Each row of a before or after table is a point. The points were changed in one or more steps. Then noise was added and the rows were shuffled. The steps act on columns, c1 being the first. What was done? A step turns or swaps two columns, mirrors them in a line or flattens them onto one, adds a multiple of one to another, or multiplies or shifts one. Angles are multiples of 10 degrees, from the lower column toward the higher: turns from -170 to 170, lines from 10 to 170 but not 90. Use the fewest steps. Two steps may share a column if one is a turn and the other turns, adds or multiplies; they go together, in the order done. Otherwise the lowest column goes first.

Before:
[[18,12,46],
[-72,20,60],
[12,15,5],
[1,28,-30],
[-40,-29,33],
[16,30,-107],
[-70,-12,11],
[-2,9,51],
[13,36,59],
[-26,12,47],
[-45,-13,34],
[8,27,62],
[-7,0,30],
[3,2,48]]
After (14 x 3):
[[-36,-47,7],
[-12,-15,30],
[0,38,-6],
[18,92,-62],
[2,-39,36],
[-74,-14,-2],
[-28,-13,46],
[17,7,21],
[7,-21,60],
[14,-6,67],
[-42,-31,19],
[-69,-26,59],
[21,-10,43],
[-4,-28,48]]
Steps: turn c2 and c3 by 40 degrees

Before, 8 rows:
[[-40,66,2,-70],
[33,-2,34,-1],
[0,61,16,-6],
[-26,-8,-48,-42],
[-18,-51,-49,20],
[-58,-35,-44,-4],
[-11,40,16,-20],
[-76,-21,-12,-24]]
After (8 x 4):
[[77,-24,-12,-21],
[26,-42,-48,-8],
[9,-19,15,39],
[57,-2,-45,-37],
[18,20,-50,-52],
[-1,-7,16,59],
[40,-69,1,66],
[-33,-1,34,-1]]
Steps: multiply c1 by -1; swap c2 and c4

Before, 8 rows:
[[2,-10,-10,6,13,18,21,5],
[-4,-23,10,6,10,49,-48,0],
[-2,-8,1,12,5,-6,13,-21],
[-10,-5,1,-28,4,-7,-16,7],
[-12,4,-2,9,-5,1,-12,6],
[-21,-9,7,-1,-4,0,25,-7],
[-10,-8,-12,-10,6,47,-18,-17],
[-19,-18,-15,9,13,-4,7,3]]
After, 8 rows:
[[18,-5,-4,9,5,14,62,0],
[9,2,-1,18,-6,0,31,10],
[-2,18,6,-6,-15,16,52,6],
[-1,38,-11,1,-7,39,-120,6],
[15,-6,-2,-8,-5,0,-40,-28],
[-9,23,8,18,-12,47,-47,-13],
[26,-3,10,-3,-21,11,18,7],
[4,-10,3,-8,5,8,-30,9]]
Steps: turn c1 and c6 by -40 degrees; turn c1 and c2 by 130 degrees; turn c3 and c5 by 160 degrees; turn c4 and c8 by 90 degrees; multiply c7 by 2.5

Before (8 x 11):
[[-70,-11,-7,70,9,15,-45,-29,-49,-63,-19],
[-58,-70,-54,4,28,32,-67,-50,-29,-60,21],
[19,-32,5,23,-33,-17,-31,32,9,1,78],
[24,38,25,-68,34,-14,59,34,13,-14,22],
[-43,-74,-17,46,41,23,-47,12,-72,-96,-35],
[33,-26,42,1,31,-64,36,3,41,27,65],
[5,9,10,-1,75,39,-27,17,-13,-11,-40],
[-17,-12,46,-53,18,-32,5,43,58,10,14]]
After:
[[-64,77,-6,12,8,-14,-14,-33,-20,6,15],
[-35,58,-64,-17,43,-38,-19,11,-35,11,25],
[-59,32,-53,-63,27,21,-29,-50,-2,-6,24],
[30,-16,-41,28,37,66,10,3,28,-10,-62],
[12,-9,6,9,70,-42,-6,16,-11,7,40],
[25,-73,28,9,30,15,21,34,13,-12,-13],
[16,22,-32,-2,-41,83,-8,36,4,-2,-17],
[-7,-62,-29,23,21,5,-1,41,49,-17,-33]]
Steps: turn c2 and c3 by 110 degrees; turn c2 and c4 by -70 degrees; swap c6 and c11; multiply c7 by 0.4; flatten c9 and c10 onto the line at 160 degrees

Before, 13 rows:
[[77,55,-26,-8,3,7,42,32,0,-21,21,1],
[-26,-31,12,-12,-15,4,-34,-24,-14,14,115,1],
[119,-29,-27,3,19,2,37,34,-44,27,6,-13],
[-22,-20,-46,-2,6,-42,-26,47,3,11,-3,17],
[38,-29,-31,2,6,16,5,-32,21,-6,22,-39],
[53,-34,15,99,38,13,-18,-25,-4,-5,80,-25],
[-37,-31,-6,10,-9,-10,71,27,10,40,13,-21],
[83,-13,-59,-12,-94,-62,62,27,-62,-38,-2,5],
[-35,-30,-29,-3,40,-3,37,-29,-30,39,23,17],
[-30,-9,-49,-8,-15,-115,-16,36,-24,-17,18,-67],
[46,-9,22,42,13,23,-31,-33,-38,46,6,-1],
[-3,11,-51,49,17,24,-26,20,-12,51,80,-23],
[-16,-17,-29,-4,30,16,-39,27,-38,-35,14,-47]]
After:
[[84,1,-20,2,-38,4,-47,37,-27,-7,19,43],
[-67,27,1,10,-15,13,-80,31,23,-18,12,11],
[-42,-17,-18,-14,-44,-4,55,25,2,-3,28,61],
[17,-8,24,-26,-18,41,-6,-33,-27,50,-7,22],
[-50,3,-40,38,-22,1,14,46,-5,24,24,-9],
[-29,-20,-3,-27,0,47,-9,23,10,56,91,27],
[-61,22,-33,118,4,-10,24,36,30,-2,40,60],
[50,-39,-9,-4,31,-6,-17,33,2,-52,32,-2],
[-60,33,71,-11,-11,-14,18,-26,-16,28,90,12],
[51,103,-50,63,73,-12,-26,25,-50,-75,25,38],
[-66,-22,-17,7,-58,-6,-49,-27,-33,4,33,9],
[13,14,-15,-15,-29,7,0,-28,41,-6,31,12],
[20,-18,49,-17,-60,98,18,-25,5,11,62,21]]
Steps: shift c1 by -30; multiply c5 by 1.3; turn c2 and c5 by 130 degrees; turn c3 and c11 by -30 degrees; turn c4 and c6 by 90 degrees; mirror c7 and c10 in the line at 110 degrees; mirror c9 and c12 in the line at 160 degrees

Before:
[[-19,-9,28,33,15,-8,46,-70,17,-15,-4,57,-42,25,40,-39,-26,-18],
[-62,-52,109,0,26,-3,-17,-32,31,-51,54,-3,21,-15,-34,50,8,40],
[-23,52,-17,2,-6,35,13,28,54,38,26,-33,-41,1,-82,-36,18,-67],
[-22,-4,56,-3,-3,-12,26,-14,-15,35,16,56,5,13,92,-15,3,7],
[-2,21,4,-2,-25,-16,-8,33,21,-3,23,21,0,-15,-85,-67,5,-16],
[-9,43,-14,-3,-15,34,33,-5,-6,-13,39,25,-37,12,-66,-9,31,-1],
[0,11,47,-5,14,-6,-4,-63,-27,-5,-47,62,12,28,59,4,5,-18],
[-36,-69,65,17,-6,33,-5,-23,-35,-38,7,2,21,-23,3,18,-26,24],
[-6,2,27,32,22,-8,61,7,2,19,-49,87,21,33,43,-8,-18,-8],
[3,-2,109,33,26,0,-8,-22,-28,-37,48,-28,35,3,16,27,-17,39],
[-3,24,-1,-18,-3,-33,66,-40,-1,21,-24,23,13,-6,21,-13,-14,-2],
[-11,-19,16,35,-4,-52,27,-38,-19,-4,-17,60,-56,21,45,36,-17,-34],
[-12,21,-7,-11,-11,11,37,32,24,-45,38,-10,1,-4,-48,-37,39,-62]]
After (13 x 18):
[[52,-71,-33,17,-6,33,18,8,-46,-11,6,2,20,-21,-37,-6,37,24],
[7,2,-11,32,21,-10,-37,-9,-10,-35,-50,86,19,33,4,-49,38,-8],
[-10,20,-7,-2,-24,-17,-55,-32,11,-84,22,20,1,-17,-127,39,15,-16],
[29,-20,-3,33,-5,-53,19,33,-28,22,-17,62,-57,20,6,-40,55,-35],
[31,-6,-45,-2,0,-11,-26,6,-26,-3,17,54,4,10,51,-15,26,4],
[10,44,-7,-4,-16,37,-20,3,-16,-53,38,26,-37,15,-104,-23,-32,-1],
[90,-51,-89,0,27,-4,51,5,22,27,54,-5,21,-16,-77,-10,26,41],
[5,24,-19,-13,-8,13,-47,-36,10,-121,37,-9,4,-5,-89,-13,28,-62],
[5,-4,-72,34,28,-1,29,23,-38,6,49,-29,35,4,-23,-5,43,39],
[22,12,-42,-5,13,-5,6,60,-38,4,-44,64,11,31,20,2,43,-19],
[15,52,2,1,-6,35,-39,-37,47,-20,27,-35,-42,1,-124,5,44,-67],
[17,22,10,-18,-3,-35,-46,35,-10,-47,-24,19,12,-6,-19,-49,12,-5],
[45,-10,-4,32,14,-8,-55,59,8,-100,-4,58,-41,24,0,-19,56,-19]]
Steps: multiply c1 by 1.3; turn c1 and c8 by 160 degrees; turn c3 and c17 by 140 degrees; add -1 times c18 to c17; turn c7 and c16 by -120 degrees; add 1.5 times c7 to c10; shift c9 by -10; shift c15 by -40

Before, 12 rows:
[[-30,47,-82,23,-23,-24,24,-58,-37,47,23,-36,-45,6,-39,23,9,-19,71,68,21,16,-21,-29],
[-11,81,2,-28,-77,-6,-20,-28,-71,-23,-27,53,-25,-38,-71,48,71,51,-37,80,-3,-38,-45,33],
[-47,19,28,-5,-25,-24,-18,-27,47,-11,14,-20,41,27,-24,-4,26,15,-33,26,32,30,33,2],
[-35,27,-38,-3,-22,15,63,-51,31,40,29,37,-15,-20,-48,-15,21,-2,-12,-29,25,7,-9,-29],
[-31,39,72,3,51,-15,62,-20,-94,24,-20,-15,30,33,50,34,46,-40,-8,24,-9,-22,12,13],
[-48,-30,-23,4,-49,-49,34,36,5,59,8,-43,16,30,-19,-31,25,-48,26,-21,38,-43,5,61],
[-38,15,-29,19,5,-20,5,34,-40,18,-17,17,-10,38,-54,-61,-48,26,48,-13,3,11,7,-14],
[-31,2,-71,-67,23,-15,-4,17,23,12,-51,68,17,6,44,-34,41,-9,-14,58,30,-32,20,0],
[-120,-11,-55,24,-44,-38,-48,10,-14,-31,13,10,6,-1,15,-31,64,-53,-24,66,-52,25,-13,-24],
[-25,-8,5,30,-42,-38,-4,27,64,67,8,-3,-27,-15,-25,-68,57,-41,-21,31,-24,-10,10,24],
[-6,46,-8,11,17,46,37,-65,-7,8,-54,-14,63,-38,-15,-43,-14,12,-36,35,11,-39,-45,-4],
[-60,-39,26,-12,-18,2,60,-19,-69,-1,32,64,-35,21,8,-20,9,-29,30,39,-14,8,-34,25]]
After (12 x 24):
[[61,19,24,-6,-21,-22,-20,-1,59,-9,17,-20,45,-46,-22,2,26,12,-33,20,35,32,33,7],
[-6,14,-31,20,7,-18,7,-64,-9,20,-17,14,-11,97,-46,-59,-43,30,48,-11,1,12,9,29],
[78,45,-83,23,-21,-28,27,50,-8,51,25,-33,-44,23,-24,24,9,-17,70,69,20,18,-23,36],
[65,-39,27,-14,-12,5,59,-14,-15,-5,33,65,-35,65,1,-19,8,-32,31,33,-15,10,-32,-25],
[84,-10,-55,22,-43,-38,-54,-91,22,-32,14,11,10,-41,25,-31,60,-51,-22,68,-53,26,-10,14],
[43,41,72,4,50,-17,60,5,1,24,-21,-13,35,56,42,30,42,-40,-13,23,-10,-21,10,-31],
[-2,-30,-19,3,-47,-49,32,-78,43,62,11,-39,19,-12,-37,-27,24,-47,30,-23,34,-44,2,-51],
[5,3,-68,-70,19,-14,-2,-38,36,14,-43,67,20,-55,42,-36,46,-12,-15,61,28,-29,20,-11],
[71,42,-2,12,18,48,36,72,-43,7,-58,-15,64,-2,-15,-43,-12,11,-37,33,8,-38,-43,7],
[36,83,0,-25,-74,-7,-19,32,-33,-21,-26,49,-24,-16,-79,47,75,49,-34,80,-5,-36,-46,-8],
[-9,-8,6,31,-44,-35,-3,-50,49,71,8,3,-26,-112,-30,-68,55,-42,-22,34,-27,-10,7,-15],
[82,25,-41,-2,-23,13,65,37,8,43,29,36,-19,-50,-38,-17,20,-2,-15,-28,30,12,-13,42]]
Steps: multiply c8 by 1.6; turn c1 and c8 by 140 degrees; add 1 times c17 to c9; turn c9 and c14 by -60 degrees; mirror c15 and c24 in the line at 170 degrees

Before:
[[-8,-10,7,-21,-9,74,-23,-18,-2,-19,-15,-13,18,26,3,-33,14,9,23,26,20,13,27,38,43,-13,5,40,22,-31,31,-53],
[15,4,-5,-24,-20,5,17,-34,-14,-26,-21,-20,-10,-117,40,14,-5,23,-4,16,31,-38,-15,29,-14,-32,46,23,26,-28,-16,-19],
[1,-4,13,-1,13,-5,-50,-33,-23,36,33,-58,26,-3,-13,-5,-14,4,0,-52,31,1,4,17,13,-27,16,21,-8,34,-1,-29],
[16,-10,-14,8,-63,-10,20,-5,8,-2,3,19,61,25,-26,-47,2,4,120,2,-56,26,7,3,-11,-9,1,33,-14,35,-9,33],
[5,-11,14,23,10,5,-6,28,-78,-17,-12,-45,12,29,-30,6,-10,-1,-9,19,29,36,-53,-72,-21,-21,-24,-17,1,10,0,34],
[-5,2,-15,-31,5,-2,19,27,9,-21,-23,9,-2,30,-30,5,-19,34,-10,-7,19,27,19,25,-16,39,-48,-26,16,-6,33,28],
[-5,21,-21,-20,-19,43,3,29,12,-11,19,-16,-2,-19,-28,8,30,7,2,15,24,-20,12,21,2,9,-42,-19,25,9,-13,17],
[8,-4,-18,-15,-1,12,18,28,11,20,18,15,83,31,-18,-4,28,121,4,-48,19,20,18,33,-15,-32,1,-22,20,-15,-15,19]]
After:
[[2,22,-26,-21,-15,51,-5,-23,9,-12,19,-15,-2,-21,-31,9,33,24,0,28,26,1,10,20,1,6,-35,-19,24,13,-9,-28],
[14,-7,-15,9,-59,-12,37,25,9,1,5,21,62,23,-27,-49,2,2,120,32,-58,-40,7,-4,-10,-8,4,36,-16,39,-10,-6],
[22,-3,-24,-12,-24,27,27,-2,11,19,14,17,81,32,-19,-6,28,109,3,-40,20,-23,22,26,-14,-33,41,-20,17,-11,-18,-3],
[10,1,-17,-29,-3,17,13,2,10,-22,-21,12,-2,30,-31,2,-15,50,-7,-12,17,-41,18,25,-12,41,-35,-29,16,-10,33,-7],
[28,2,-5,-22,-10,-21,30,-17,-15,-24,-21,-17,-13,-117,38,13,-7,7,-3,19,33,43,-16,19,-12,-29,48,22,26,-30,-16,-9],
[8,-1,11,-2,-10,-23,-49,-6,-26,32,32,-58,24,-5,-12,-5,-14,-2,-2,-50,33,22,6,17,16,-24,13,20,-9,35,-3,20],
[-32,-8,14,20,19,24,-3,10,-78,-19,-13,-47,14,27,-33,6,-10,4,-11,16,28,-51,-56,-63,-24,-18,-23,-17,1,9,-1,-2],
[11,-11,10,-17,3,43,-32,-33,-8,-18,-17,-14,20,26,0,-37,17,5,22,29,19,22,28,35,38,-13,6,40,22,-34,34,50]]
Steps: add 1 times c1 to c7; turn c1 and c24 by -30 degrees; turn c5 and c20 by -30 degrees; turn c6 and c8 by -40 degrees; add 0.7 times c28 to c8; turn c18 and c27 by 20 degrees; turn c22 and c32 by 140 degrees

Before, 14 rows:
[[4,-3,-19,-4,-2,-17,-21,-10,-4,-20,0,-8,-16,-4,-23,-29,19,11,-4,-5,-23,-9,4,4,9,-14,18,-9,6,-5,12,11,12,-2,-21,7,2,-1,26,-8,-7,-3,39,4,-26,-2,-7,-13,-71,0,-16,-6,-4,-21,3,9,5,12,-20,13,12,-2,-13,14],
[-31,-13,6,3,-19,3,-12,12,-23,-8,-11,-13,11,-3,-20,5,9,3,-1,-3,0,-12,20,16,-53,-2,9,36,-18,10,14,18,-1,-13,5,-19,17,-17,-18,28,-8,-1,-2,1,-17,7,2,0,-17,-7,-16,7,25,-18,18,8,-11,-2,-10,-6,4,-12,-9,-3],
[10,-8,-17,-39,-14,-13,-17,-9,-14,3,13,-2,11,7,1,5,12,-3,2,-2,-25,-15,2,7,9,10,10,39,-2,-2,10,25,-3,-11,0,-14,-3,13,-8,-7,-6,2,18,-6,1,6,-21,1,12,-27,-14,9,28,-12,13,13,0,-2,-3,14,14,9,-36,-3],
[6,8,-7,3,25,5,-27,9,-20,-15,30,19,-14,-2,43,6,10,-18,6,-10,-2,-10,23,-26,4,-3,13,11,-4,6,-9,13,5,32,-25,11,-7,5,-12,-8,-1,6,-11,-4,-14,7,7,-5,-10,6,-16,-13,24,-19,10,13,6,-6,-2,-13,5,-8,4,4],
[-4,-1,-6,7,16,-8,-6,-16,-24,-10,23,3,-16,14,-26,-29,-1,8,-2,-7,7,2,-53,-3,-5,2,-3,-9,4,-7,11,10,23,30,-6,2,-12,-10,-9,-7,28,-39,-10,29,-9,1,0,-13,14,9,22,1,26,-15,4,8,-1,9,-2,14,11,-5,12,8],
[-24,37,-9,16,-7,-7,-16,-30,-16,4,3,-9,-9,5,-15,-35,-20,-5,-23,-2,6,9,0,13,9,11,-20,14,3,8,-8,13,-10,-8,9,-11,13,14,-16,11,1,-5,9,13,-20,-3,-2,-9,13,5,-7,-52,-22,-13,19,7,-1,11,2,-5,6,-1,16,41],
[10,37,-12,18,15,1,5,9,121,15,-6,-2,5,33,-27,-7,-2,5,6,6,16,-13,2,-39,3,10,16,3,12,26,-28,19,-11,14,5,-10,14,7,39,2,-5,7,-3,13,-1,-26,-1,-13,-14,5,4,-16,26,-16,1,9,-27,-2,3,5,15,0,-10,24],
[4,9,-11,4,13,-2,61,-10,7,-2,-3,-12,24,-15,-15,-29,8,-8,3,0,-6,16,-26,2,-31,13,10,-4,9,2,19,-26,-8,4,5,-3,3,-8,3,7,9,4,-3,-6,-50,3,2,-6,5,-20,-4,9,-24,-1,19,5,8,-11,-5,10,7,2,-28,18],
[2,-4,-2,-10,-14,-21,-29,10,-12,-20,-10,24,-20,-5,-9,-4,18,-2,-18,35,-28,16,28,9,13,3,4,2,8,7,19,9,-8,-12,8,-2,3,2,67,-3,18,6,-12,-2,-8,4,8,-8,-9,-2,13,5,22,-10,13,6,7,-2,-13,3,2,8,15,-3],
[12,9,8,10,-17,5,-24,-28,-24,-19,1,-15,-6,-3,-24,9,-34,5,-14,-5,-34,3,12,-39,-23,-12,9,3,-4,13,2,-7,-2,-8,5,14,17,-9,37,-6,-10,-11,-7,9,-3,7,-4,-3,12,-11,-14,10,10,46,17,13,-62,12,-12,3,9,-16,17,32],
[12,8,-10,7,5,6,1,-39,2,-11,-1,-11,29,-14,13,-27,13,7,5,0,13,-11,17,-9,13,8,6,18,0,-4,10,-2,-12,0,10,-15,1,8,-9,37,24,-20,-4,-3,-5,-6,-1,2,-40,8,-13,6,-34,-19,-11,3,8,-28,-10,-33,0,-1,9,2],
[11,-11,6,20,-17,-10,-19,10,-5,-15,0,-2,55,43,-24,7,1,-2,5,5,2,-14,19,4,-1,-8,13,14,11,9,-11,-10,-1,-8,5,-19,10,-15,36,7,11,1,-11,6,-12,-36,8,14,6,8,-10,12,26,8,4,7,4,-24,1,14,9,8,4,-4],
[3,-9,-14,17,-7,-4,-21,10,-5,-18,-2,-6,-17,-12,-25,6,13,9,-21,24,-7,-13,13,3,0,9,6,21,-11,3,-42,-14,4,-3,4,-6,19,-6,-16,11,6,-8,4,27,-12,-7,0,6,9,-16,-12,10,-15,-4,18,-11,1,-26,-24,-63,5,-5,10,20],
[-5,-2,-15,20,-12,5,-24,-2,-13,-4,13,-15,-19,-8,42,11,12,-5,-1,-9,7,33,17,16,-9,9,4,-8,11,10,-12,18,11,-8,3,-2,18,8,-9,-3,7,-6,39,22,-14,-39,6,39,-1,11,22,7,16,-4,22,-11,-36,-3,-1,3,-19,8,15,28]]
After (14 x 64):
[[-31,-12,-6,1,-19,4,-2,11,-23,-7,-11,-13,11,-4,-20,5,9,2,-1,-2,1,-4,20,15,-54,-2,9,37,-19,11,13,19,-1,-12,5,-19,17,-17,-18,28,-8,-4,-3,1,-19,18,1,27,-17,-8,-17,7,24,-17,18,8,-11,-12,-10,-6,-3,-14,-10,-3],
[-5,-2,-1,8,15,-8,8,-15,-25,-10,25,4,-16,15,-28,-30,0,-11,-2,-9,7,5,-55,-3,-5,1,-3,-8,4,-5,11,9,23,29,-7,2,-13,-8,-10,-8,30,13,41,30,-9,11,1,-11,0,8,21,0,26,-17,4,8,-2,-5,-3,14,5,-5,12,9],
[11,8,3,8,2,5,-29,-40,2,-12,0,-10,29,-15,14,-28,14,-12,5,1,12,-5,16,-10,15,8,5,18,-1,-4,12,-1,-12,-2,10,-16,0,8,-8,38,23,-1,6,-2,-5,5,-2,-5,-44,9,-13,6,-35,-18,-12,5,9,2,-11,-32,-5,0,8,1],
[9,-11,-4,19,-17,-11,-24,9,-3,-16,1,-1,56,44,-25,7,1,4,6,5,3,-2,21,3,-1,-7,14,14,11,9,-12,-11,-2,-8,6,-20,10,-15,35,7,10,-10,6,5,-13,-26,7,16,6,9,-10,12,27,7,1,6,4,-20,1,14,-2,7,4,-4],
[12,-9,16,-40,-13,-13,-1,-9,-13,3,14,-3,10,8,2,6,13,-8,2,-1,-24,1,3,8,8,11,9,39,-3,-2,9,24,-3,-12,0,-14,-4,14,-7,-7,-7,16,-5,-6,2,17,-20,-5,12,-27,-15,9,28,-12,12,12,0,-17,-3,13,2,8,-37,-3],
[2,-5,2,-10,-13,-23,-2,11,-11,-21,-8,23,-20,-6,-9,-5,17,0,-19,34,-27,10,27,8,12,3,4,3,9,7,19,9,-7,-12,10,-3,5,3,66,-2,19,-16,-3,-1,-9,14,6,-14,-7,-1,13,5,22,-10,13,8,6,-30,-14,2,8,7,15,-2],
[5,-3,8,-5,-2,-18,13,-10,-4,-20,0,-8,-15,-4,-23,-30,19,-21,-4,-4,-23,3,3,4,10,-13,17,-10,8,-4,13,9,13,-4,-20,7,2,-1,25,-9,-7,24,-37,4,-26,7,-7,-17,-68,-1,-14,-5,-5,-20,1,10,6,-21,-21,12,4,-2,-14,14],
[12,8,-9,10,-17,3,15,-28,-24,-19,3,-14,-7,-1,-24,9,-34,1,-15,-5,-31,6,13,-41,-22,-12,8,3,-3,13,2,-5,-2,-9,3,15,16,-10,37,-6,-11,1,15,8,-4,16,-4,9,8,-10,-15,9,7,47,17,13,-63,-24,-10,2,7,-16,17,33],
[4,-9,6,17,-9,-5,-25,13,-5,-17,-3,-7,-17,-10,-26,6,15,-14,-19,24,-8,-2,12,3,0,9,6,21,-12,5,-40,-13,5,-2,3,-6,20,-6,-16,10,6,9,8,27,-12,4,0,7,6,-16,-13,10,-17,-4,19,-12,2,-22,-25,-62,-4,-4,10,20],
[-5,-3,14,19,-13,7,-3,-3,-13,-4,13,-14,-19,-6,44,11,13,-4,0,-9,5,5,16,16,-8,10,3,-9,11,11,-11,18,11,-8,3,-4,19,8,-8,-4,7,37,-16,22,-13,-29,7,44,-3,12,22,7,16,-3,23,-10,-36,-25,-1,3,7,8,14,28],
[-24,37,11,16,-7,-6,11,-29,-16,4,3,-9,-9,5,-15,-37,-21,-1,-22,-2,7,8,-2,14,11,10,-20,14,3,8,-6,14,-10,-10,9,-13,14,13,-16,10,2,12,3,13,-18,8,-1,-13,10,4,-7,-51,-22,-12,18,7,-1,-16,3,-5,8,0,17,42],
[9,37,5,17,16,1,-2,7,121,16,-6,-3,4,34,-25,-8,-4,-13,5,6,15,2,4,-38,4,9,16,3,13,24,-28,18,-11,15,5,-9,13,7,39,1,-4,-9,-10,12,-2,-16,-1,-15,-11,6,4,-18,27,-16,1,10,-28,7,1,4,2,0,-12,23],
[6,8,17,0,26,4,-8,9,-20,-14,30,18,-13,-2,44,7,10,8,6,-9,-4,-1,23,-25,6,-2,15,11,-5,6,-8,14,4,32,-25,11,-5,7,-12,-7,-1,-13,-3,-4,-13,18,8,-8,-7,6,-16,-13,25,-20,10,14,8,-26,-2,-13,-2,-9,3,4],
[3,9,13,5,12,-1,-12,-10,7,-3,-2,-13,24,-14,-14,-29,8,-2,3,0,-5,10,-28,2,-29,13,9,-4,10,3,21,-27,-9,4,5,-3,3,-9,2,8,8,-3,-1,-7,-50,13,3,8,6,-19,-3,6,-25,0,19,6,8,62,-4,9,11,1,-28,17]]
Steps: turn c3 and c18 by 140 degrees; swap c7 and c58; flatten c22 and c61 onto the line at 50 degrees; add -0.5 times c25 to c48; turn c42 and c49 by 20 degrees; turn c42 and c43 by -120 degrees; shift c46 by 10
